Each row of a before or after table is a point. One or more steps were done to the points. Then noise was added and the rows were shuffled. The steps act on how far a point lies along the listed directions, d1 being the first. Write out the steps. A step turns or swaps two directions, mirrors them in a line or flattens them onto one, adds a multiple of one to another, or multiplies one. Angles are multiples of 10 degrees, from the lower direction toward the higher: turns from -170 to 170, lines from 10 to 170 but not 90. Use the fewest steps. Two steps may share a direction if one is a turn and the other turns, adds or multiplies; they go together, in the order done. Otherwise the lowest direction goes first.

Directions:
(1): [57 -12 2]
(2): [5 17 -56]
(3): [-11 -55 -17]
Before, 8 rows:
[-50 -73 16]
[-5 14 41]
[-1 -23 13]
[-23 20 35]
[56 -39 1]
[31 -16 43]
[-5 -77 16]
[-11 61 27]
After, 8 rows:
[-32 22 10]
[-5 4 -65]
[-38 23 -34]
[-54 -49 16]
[-21 -6 -8]
[-45 -34 -29]
[-2 38 33]
[-28 15 28]
Steps: swap d1 and d2; multiply d3 by 0.7

Directions:
(1): [18 -4 48 -59 25 4]
(2): [5 -31 -9 -24 -39 -60]
(3): [58 -48 -17 11 4 26]
(4): [14 -1 9 32 56 -49]
Before (14 x 6):
[-29 70 13 40 25 39]
[30 -23 -13 -4 4 37]
[-41 34 -26 60 6 19]
[-6 5 29 8 22 -39]
[-10 14 -7 -10 -5 -42]
[49 -53 -12 41 52 -9]
[41 -38 7 -26 -20 55]
[42 -9 7 -25 54 74]
[27 -39 2 -6 40 -43]
[13 16 -15 44 65 1]
[31 -20 3 -49 -26 37]
[42 -22 -10 -13 -9 55]
[-5 5 22 -9 -15 -40]
[-24 19 -25 51 -12 15]
After:
[13 -5 4 -36 -5 -45]
[18 -56 -30 12 0 -84]
[19 1 -33 17 -22 76]
[-4 10 -12 20 35 -52]
[-6 -34 -40 60 -1 -81]
[22 -19 23 -21 -15 -39]
[4 -4 -34 47 -25 79]
[-3 15 -39 43 -15 69]
[25 -29 24 -9 4 -59]
[-2 57 46 -3 42 43]
[-48 46 22 0 6 7]
[24 -5 -50 47 28 76]
[-8 4 -37 33 -6 36]
[-53 51 29 -8 27 6]
Steps: turn d1 and d3 by 80 degrees; add 1 times d4 to d2

Directions:
(1): [-50 21 2 2 16 -40 -34 -70 5 -19 -35]
(2): [9 9 72 -4 8 -36 63 9 -12 -29 -25]
(3): [-35 -4 -45 -4 68 34 46 11 -16 -16 -23]
(4): [-8 63 -12 -12 18 -35 -34 60 -20 -30 22]
Before:
[27 -51 24 -7 32 40 121 27 -8 -7 -24]
[40 -34 32 5 -13 12 23 12 -2 -6 -13]
[-48 -21 -17 -4 23 -22 -11 -12 -1 -17 -34]
[20 -50 -48 22 -52 81 -7 -46 16 35 16]
[5 -41 21 -9 49 45 96 21 -10 -4 -26]
[-4 -21 24 -9 38 19 94 32 -30 -10 -46]
[15 20 -17 17 28 5 4 56 -10 -1 8]
[-12 4 -19 19 -8 -12 -14 -52 6 -7 5]
After, 8 rows:
[35 -14 -6 23 -36 8 4 -12 6 13 34]
[-13 26 -31 23 50 0 -15 21 -11 -9 -13]
[-18 3 20 -9 49 2 86 38 -37 -22 -48]
[14 -44 -2 -4 -21 5 5 53 1 7 6]
[-14 -48 -26 22 -25 56 12 -99 14 16 -24]
[-22 -12 18 -12 69 2 105 -6 -16 -41 -55]
[-5 -11 27 0 16 -19 15 -25 -4 -26 -44]
[-19 -19 24 -12 70 25 90 9 -14 -25 -38]
Steps: mirror d1 and d3 in the line at 110 degrees; turn d2 and d4 by 20 degrees

Directions:
(1): [11 42 28 -21 35 52 -9 32 -39 38 28 -1 -29 -56]
(2): [-9 -45 -32 -34 -46 6 -48 49 -16 -28 43 0 31 -27]
(3): [44 -6 16 55 -72 55 16 -9 3 -22 10 16 -35 -5]
(4): [11 11 27 -22 9 36 -14 -24 53 -28 28 -86 18 10]
(5): [63 8 -44 -13 2 -7 60 -27 -36 13 35 -11 50 -3]
Before (14 x 14):
[-27 2 10 -17 0 -28 -40 51 -7 21 -31 64 -18 -17]
[-39 -49 2 15 -50 -14 -53 24 -21 -28 -13 30 4 7]
[-17 16 -22 -1 47 -28 16 -11 -34 26 -22 43 -14 9]
[46 61 16 24 23 15 22 25 -49 45 5 44 -46 -17]
[-56 -4 -10 2 26 -26 -15 20 12 14 -57 49 -29 12]
[65 15 18 29 -24 45 53 -26 -7 7 13 11 -17 -9]
[-40 -12 11 -29 -12 10 -48 53 20 -19 12 2 -4 -18]
[-24 -1 41 16 7 17 26 -17 27 0 -12 -26 -12 16]
[39 39 -23 -7 33 -17 38 14 -69 57 1 51 -13 -23]
[-13 -46 -28 -12 -38 -16 -13 27 -6 -15 19 10 22 -6]
[42 6 -39 -30 -25 24 1 -9 3 -3 39 -26 38 -20]
[54 4 -21 15 -17 18 40 -6 -53 26 18 37 -1 -34]
[23 28 5 12 17 23 37 12 -53 37 19 30 -17 -34]
[-16 -7 -15 61 -40 -6 -12 8 -16 -4 -28 59 -37 12]
After, 14 rows:
[-22 -26 -4 4 -43 -34 -42 42 10 -6 -33 68 -10 1]
[-17 -3 9 57 -27 19 8 2 20 -1 -60 63 -64 13]
[-1 -57 -30 -25 -70 27 -39 66 -32 -23 59 14 18 -45]
[-31 -47 5 -6 -65 30 -83 67 -54 -22 29 33 -2 -44]
[15 12 -49 1 37 -89 54 -28 -27 35 -43 45 20 43]
[-1 47 6 -53 114 -39 42 -22 -14 55 -12 -15 25 -2]
[-32 7 -29 -22 72 -80 37 -12 -18 34 -25 13 41 25]
[-19 48 -20 -15 104 -114 30 -15 -9 50 -53 22 14 55]
[11 13 -12 54 2 -14 46 -45 -12 9 -39 53 -37 37]
[-31 27 -5 16 28 -2 -25 32 -44 37 -17 48 -38 -23]
[-24 23 58 19 37 19 40 -31 25 18 -22 -28 -26 17]
[25 -12 -57 -59 -22 6 -23 10 -1 -9 52 -30 63 -26]
[-44 -49 -14 -33 -53 3 -70 67 25 -48 27 3 19 -14]
[1 1 -46 -42 57 -57 25 -2 -49 42 0 20 45 -13]
Steps: turn d1 and d3 by -130 degrees; multiply d3 by 1.6; multiply d2 by 2
